Rows are points. Each table stands for the endless flat space through its points: a line for two points, a plane for three, and so on. Write the one point that lies in both, or say that there is none.
(in the rows, 128 means zero)

First (2 x 4):
[[ 99 141 122 130]
 [104 116 132 140]]
Second:
[[100 123 129 130]
 [ 95 118 128 120]
 [104 134 120 152]]
They share: [102 126 128 136]

First, 3 rows:
[[168 131 134 116 151 107 134 135]
 [140 174 101  91 128 150 139 116]
 [148 146 109 111 136 122 139 140]]
Second, 2 rows:
[[152 148 120 112 140 127 142 108]
 [146 154 114 106 146 127 124 150]]
They share: no point

First (4 x 12):
[[145 149 120 131 132 118 135 115 117 165 137 108]
 [148 150 122 141 121 119 149 108 121 161 139 113]
 [125 147 137 146 112  81 156 108 151 159 154 147]
 [157 146 120 141 125 129 144 109 113 155 136 103]]
Second (4 x 12):
[[144 132 131 129 110 110 111  92 137 142 165  99]
 [146 142 137 139 122 118 109  96 143 140 151  95]
 [126 135 132 169 118 111 134 124 112 136 140 117]
 [164 160 151 159 156 108 161 160 111 128  89 131]]
They share: no point

First (2 x 18):
[[135 136 121 115 139 112 153 117 113 101 132  99 102 131 122 101 143 140]
 [133 142 129 111 145 116 147 119 111 105 146 107 106 135 132 103 135 132]]
Second, 3 rows:
[[108 133 123 107 142 108 164 126 100 101 143 111 112 135 149 110 137 144]
 [146 145 135 125 136 112 140 110 124 103 129  93  96 135 117 106 149 140]
 [141 139 121 110 145 118 148 118 112 104 142 104 104 131 121  96 135 130]]
They share: [134 139 125 113 142 114 150 118 112 103 139 103 104 133 127 102 139 136]

First:
[[109 123 108 156 126 178 117 123 145 154 105 143 124  84 137 141 124 160
  139 161 165 132 116 145]
 [107 115 152 117 101 144 156  84 117 136 117 154 144 135 113 147 100 153
  162 119 126  86 112 158]
 [ 99 147 116 122 118 158 117  83 139 116 123 169 138 116 133 173 112 164
  135 145 163 106 122 163]
 [108 128 113 150 123 171 119 116 140 147 109 147 128  89 136 146 120 158
  139 159 161 128 120 147]
 [116 128 107 158 130 173 120 127 134 151 109 145 129  78 146 145 126 156
  138 172 163 137 128 133]]
Second, 4 rows:
[[119 126 159 135  97 148 162 118  98 165 125 148 152 123 141 148  96 151
  132 164 142 128 113 145]
 [135 128  93 140 135 156 101 120 128 140  93 152 129  80 124 140 146 132
  204 138 125  78 166 130]
 [114 114 115 154 139 166 128 110 138 134  97 136 127  66 108 123 134 146
  169 123 127  96 139 139]
 [119 110 121 132 129 144 143  83 141 125  98 142 135  75 109 123 124 142
  171 125 149 113 130 140]]
They share: no point
